Each row is a point. Any point is a mix of the corners, with weights that add up to 1. It lies inside the corners' shape when no weight is negative. Say inside or outside, and name the corners with a negative weight.

Corners:
(1): [ 33 -49  21]
(2): [-31  -2 -59]
(3): [65  5 48]
(4): [-25  70  58]
Points:
[ 53 -10  76] => outside (2)
[-18  34  17] => inside
[-18  55  48] => inside
[ 55 -20  13] => outside (4)
[-13  36  23] => inside
[ -7  -2 -12] => inside
[-20   1 -35] => inside
[34 20 69] => outside (2)

Corners:
(1): [ -3 -16 -20 -95 -47  30  45  33   0]
(2): [-41  12  34  21   3 -60 -26 -38  49]
(3): [-13   4 -24  58 -17  40  42 -49 -39]
(4): [ 23  -5 -14  78  -8  62   7   3  42]
(5): [-38 -34  49 -89  13 -49 111   2  22]
(6): [ 15 -43  73 -20   4 -21 -65 -24   8]
(7): [-78 -61 -10 -51  37  50  77  54   2]
(8): [-34 -30 -11  23 -34  71  65 -62  48]
(9): [  -7   42   23 -121   53   60   21    3  -24]
(10): [ 46 -24  13 -77  45 -73 -65 -42  24]
Points:
[10 -8 -7 46 -5 46 13 -5 30] => inside
[-65 -11  14  15  11  65  73 -49   8] => outside (1, 4, 10)
[-14 -27  17 -61   8  13  54  -2   8] => outside (2)
[-10  11   8 -44  19  32  26 -17 -14] => inside
[-40 -14 -16 -20  36   8  51 -26  -2] => outside (1, 4, 6)
[-13 -15  34 -50  18 -31  14  -8  15] => outside (8)
[ 12 -21  10 -46  19 -22 -11 -33  24] => inside
[ -4   3   6 -15  14   8 -19 -25  10] => outside (5)

Corners:
(1): [ 17 -30  49 -87  55  37   5   0 -29  11 -57 -38  64   3]
(2): [-20 -45 -68  27  84 -35  27   9 -47 -34  28 -53  13  35]
(3): [ 41  57 -66 -72  82  21  12  14 -27  -6  88 -70 -28  37]
(4): [ 15  -7  58  69  -9  -1  34   7  46 -40  61 -19 -29 -63]
(5): [-40  88  63  -2  68  87  25 -36  32 -68 -43  41  53 -18]
(6): [-33 -37 -35  70  18  32  52 -14 -49  16 -27 -12   5  54]
(7): [-82  42  27  17 -39  77 -48 -17  34  61 -58  -5  26 -41]
(8): [ 54 -52  63 -49  90  39   6 -63  74 -56  26  54  32 -34]
(9): [-13  72  40 -24 -40 -48 -52 -13  66   8 -45 -27  73  38]
(10): [-82  65  58  83 -32 -34 -18  35  27  24 -40  72  11  23]
(11): [  3  47 -59 -73  19 -49  44  23   6 -16 -29 -14  -2  44]
(12): [ 42 -16 -39  36  -3  22  13 -47 -73  60 -18   5  53 -62]
(13): [-15  -6  -7 -22 -39 -16 -11  -2 -21 -14  58  38  79  20]
(14): [-25  37  44   2 -10 -60  -7 -27 -23 -30  34  25 -14  19]
(15): [ 11 -12  28 -38 -27   0 -69  23 -67 -48 -68  60  53  20]
Points:
[  0  -4  31 -20 -14  48 -17 -27  26   0 -57   8  69 -16] => outside (2, 3, 10, 14)
[  5  -3   1 -21  32  29   7 -17 -33 -19   2   1  20  -8] => outside (9, 10)
[ -8   6  11  15  17  16  14  -8  -3 -15   0   1  17   6] => inside
[  7  25   8 -30  48  -5  15 -34  28 -22  39 -27  24 -14] => outside (6, 10, 15)
[-10   6  12   1  26  15   9  -8  -6  -3 -20  -9  20   7] => outside (13)
[-40   4  21  18  -3  14 -19 -19   3  -5 -47  39  47  -3] => outside (1, 3, 4)
